Every row gives one point. To make a cloud, some directions were put in groups of two or more. Within a group, all points are equally far from the middle, so they leave a hole (a ring in 2 directions, a hollow ball in 3). The other directions are filled evenly. Then the cloud was stretched, turned, moved and blurred a little. How many holes are there, and how many directions does each take, smallest first?

Cloud:
[[ 42 -28]
 [ 10 -54]
 [ 32 -43]
 [-19  28]
 [-37  15]
 [-44   4]
 [-37  15]
 [-45  -2]
 [ 39 -36]
 [ 45 -20]
 [ 46  -6]
 [ 35  14]
 [ 29  21]
 [-44 -25]]
Holes: 1 (2)

Cloud:
[[ -3  -7 -58]
 [  9  39   0]
 [ 21  49  12]
 [-29 -28  -3]
 [-30  54  16]
 [  1  47  52]
 [  2 -14 -41]
 [ 14  65  19]
 [ 55 -36 -11]
 [-10   4  38]
 [-34  55  12]
 [-32   0   4]
 [-18  12  51]
 [ 29   7 -65]
 [-61  29  18]
 [-26 -10  52]
 [ 10   4  55]
 [ 19   3  31]
 [ 49 -36  17]
 [-18  19 -24]
 [-22 -21  49]]
Holes: 0

Cloud (52 x 6):
[[-31   7 -40  -9 -27   4]
 [  4 -36  26 -48  -6  53]
 [ 27 -49 -36 -45 -47   1]
 [ 89   6 -15 -42 -14  13]
 [-30  12  48   7   1   3]
 [ 23  58 -33 -51  24  18]
 [ 30  -2 -44 -70   3 -39]
 [ 25 -19 -31  38 -17  44]
 [ 66  29 -20  -3 -14  40]
 [-10 -32   2  24   5  55]
 [ 14  -2 -39 -54   2  30]
 [ 53  17  39 -36 -34 -35]
 [ -6  43  29 -26   6 -49]
 [ 13  56  -6  25 -25   1]
 [ 63  -1 -44 -24  31  24]
 [-26  -1 -37 -15 -30  36]
 [ 40  36  19 -62   2  21]
 [ 13 -34 -32 -47 -33 -26]
 [ 10  -2 -39  -6  22  44]
 [ 39 -47  -7 -20 -65 -17]
 [ 52  43 -49  27  -6   4]
 [ 41  17  44 -64 -20  14]
 [  7  35  19 -20  58  -5]
 [ 88   9  24 -33   7 -21]
 [ 51  12 -33  28  27  25]
 [ 31  13 -22  32 -49  23]
 [ 32  17  56 -22  -8  52]
 [ 53 -47 -28 -45 -30  28]
 [ 69  -8  21 -40 -42 -26]
 [ 38  33 -18  16 -34  38]
 [  9  24 -10 -41 -46  34]
 [  7 -26  -8  30 -18 -16]
 [ 15  13 -12 -63   2  31]
 [ 29 -36  22  24   8  28]
 [ 40  13  61 -35 -11  38]
 [-17 -25  21 -20 -10 -27]
 [  1  35  47 -28  -2 -39]
 [ 40  -8  -3  30  24  23]
 [ 71  40  17 -34  -7 -60]
 [ 24  11  67  19 -16  50]
 [-25  10 -23   0  -2 -34]
 [ -4  22  20 -41  15 -50]
 [ -3  20 -75 -17   1  -8]
 [-20 -22  46 -32 -13 -15]
 [ 10  22 -62  11  32  15]
 [  3  26 -79  -4  18  -3]
 [-20  33  43  22 -15   6]
 [ 65  14  -2 -22 -23 -57]
 [-16  13 -12  10  26  36]
 [  6   7 -40 -54  -8  26]
 [ 23   0   2  44 -43   3]
 [ -6  15  25  10 -68  -2]]
Holes: 2 (2, 3)

Cloud, 85 rows:
[[ 36  17   3  -6 -27  95   1  48]
 [ -5 -22 -39 -11 -13 -14  49  27]
 [ 13   6  52   1 -33  34  22  -2]
 [ 26   4  11  15  35   1  12  57]
 [-30  15  26 -11  24 -18 -17  -4]
 [  6  -6 -20   5 -19  29  24  48]
 [ 30  37 -39  33 -14   2  60   7]
 [ 13 -17  -5  81  -1  12  35  -7]
 [ 44  12  26  57  14 -15  11  17]
 [ 44   6  43  18  41  66   5  10]
 [-37 -11 -42  56  -8 -18  13 -12]
 [ 52  16 -15 -11 -30  39 -28  50]
 [-39   2   4  -7  10  54  15  36]
 [ 23 -39  18 -24  -8  -7   1  38]
 [ 91 -16  -6   9  -7  30 -25  31]
 [-15 -21 -34 -13   8  -1 -40  -9]
 [  8 -15 -34  62 -29  20  21  -8]
 [ 29   6  25 -25 -16  78 -44  -3]
 [  2 -57 -22 -11  45 -11 -61  16]
 [ 33  -7  20 -43 -16  11  45  42]
 [-45 -18  21 -21  25  72 -18  11]
 [ 31  24  -5 -18 -33 -44  63   7]
 [ 10   1 -43 -53 -26 -17 -27  24]
 [-14  22 -18  50  67   1 -29  30]
 [ 37  23  -6  25 -21  16  35  24]
 [ 38  20 -59 -34   2  19  15   3]
 [ 23  13 -47  47 -61 -32  15   8]
 [-17 -19 -10  21  36 -18 -20   4]
 [  2  -4  11  17 -35  41  49  -4]
 [ 28  26 -12  49  13 -58   6  -2]
 [ -1  56 -13  -8  -4  44 -15   7]
 [ -2   5   8  38  43   7  21  30]
 [ 28  18  55  29  15  30  19   2]
 [ 12 -20  -6 -17 -19  88   3  40]
 [ 11 -29 -34  26  -4  83 -15  33]
 [ 24  66   0 -10  -4  31  19  48]
 [ 66 -52 -46   8   0  15  -7  38]
 [ 18  22  26 -10  15 -44   6  -1]
 [-22   8  10  47 -12  74  22 -37]
 [-27 -15  42  31  52  30  28 -11]
 [ 51  -1   1 -23  20 -39  -2  34]
 [ -4   3 -29  18  13 -43  -8  64]
 [ -1  22   2  30  19   6   6  16]
 [ 22  33  -9 -64 -28 -39 -12  38]
 [ 17  50  18  -2 -34  31  23  50]
 [ 59  -4 -75  20   0 -40   8 -15]
 [ -8 -19 -15  22  15  18 -29 -51]
 [  7  26 -60  36  -8  13  -4 -14]
 [ 16  47  13 -27  19  -6  -4 -36]
 [ 50 -38  32 -15  51  -5 -13   0]
 [ 49 -32  -3  19  -4  45  40 -21]
 [-18  21 -20  31   0  -2  17 -68]
 [-65 -20  25 -51  47  -9  -2  21]
 [ 36  -9  10  54   6  -3  13 -50]
 [ 48 -39  12  57 -29  -6  34  19]
 [-34  -5 -22  -5   4  63  -9  23]
 [ 30 -30 -46  33  20 -29  40  18]
 [-22 -26   7  80   8  23  13 -21]
 [-57 -23 -44  32  18  56  19  61]
 [  8 -27  13  57  60  39   9 -32]
 [ 59 -37 -41  42  17  19  25  14]
 [-51   8 -23 -31 -38  28  -9  47]
 [-31 -14 -34  75   6  75 -34  20]
 [-37 -48 -36   9 -11 -11 -18 -14]
 [ 42 -49  -2  29  40  -4  -2  -8]
 [ 61  31  -8  23  42  43  -1  70]
 [-39 -10 -40 -50  -5 -14 -16  13]
 [ 46 -20  54  13  23   6  -5 -14]
 [ 39 -28  24 -30  38  54 -19 -28]
 [-12 -33  -7  -8 -13 -33  26 -11]
 [ 32  -4  41  24  45   4   7 -16]
 [ -8 -47  13 -52   6  15 -42  26]
 [ 14 -20 -22  40   9  72  15  27]
 [-11 -19 -13 -18 -29   7 -15 -61]
 [ -6  -7  -9  72 -26   3  30  20]
 [ 27  44  13  65  27   3  -6 -37]
 [-27 -57 -16  16 -29  14  33  49]
 [ 39 -77   6  43  44  -7  17 -38]
 [-14  40  -1  24  27  27  31 -23]
 [ 73 -27  39 -42  13 -20   4  39]
 [ 42  -9  -9   9 -38   9 -44  32]
 [ 38  20 -16  28 -42 -20 -18 -31]
 [-39  21 -32   7  45  30  23 -57]
 [ 29  28  -4  43  -8  29  50  11]
 [-25 -28 -50  35  53 -23  -6 -12]]
Holes: 0
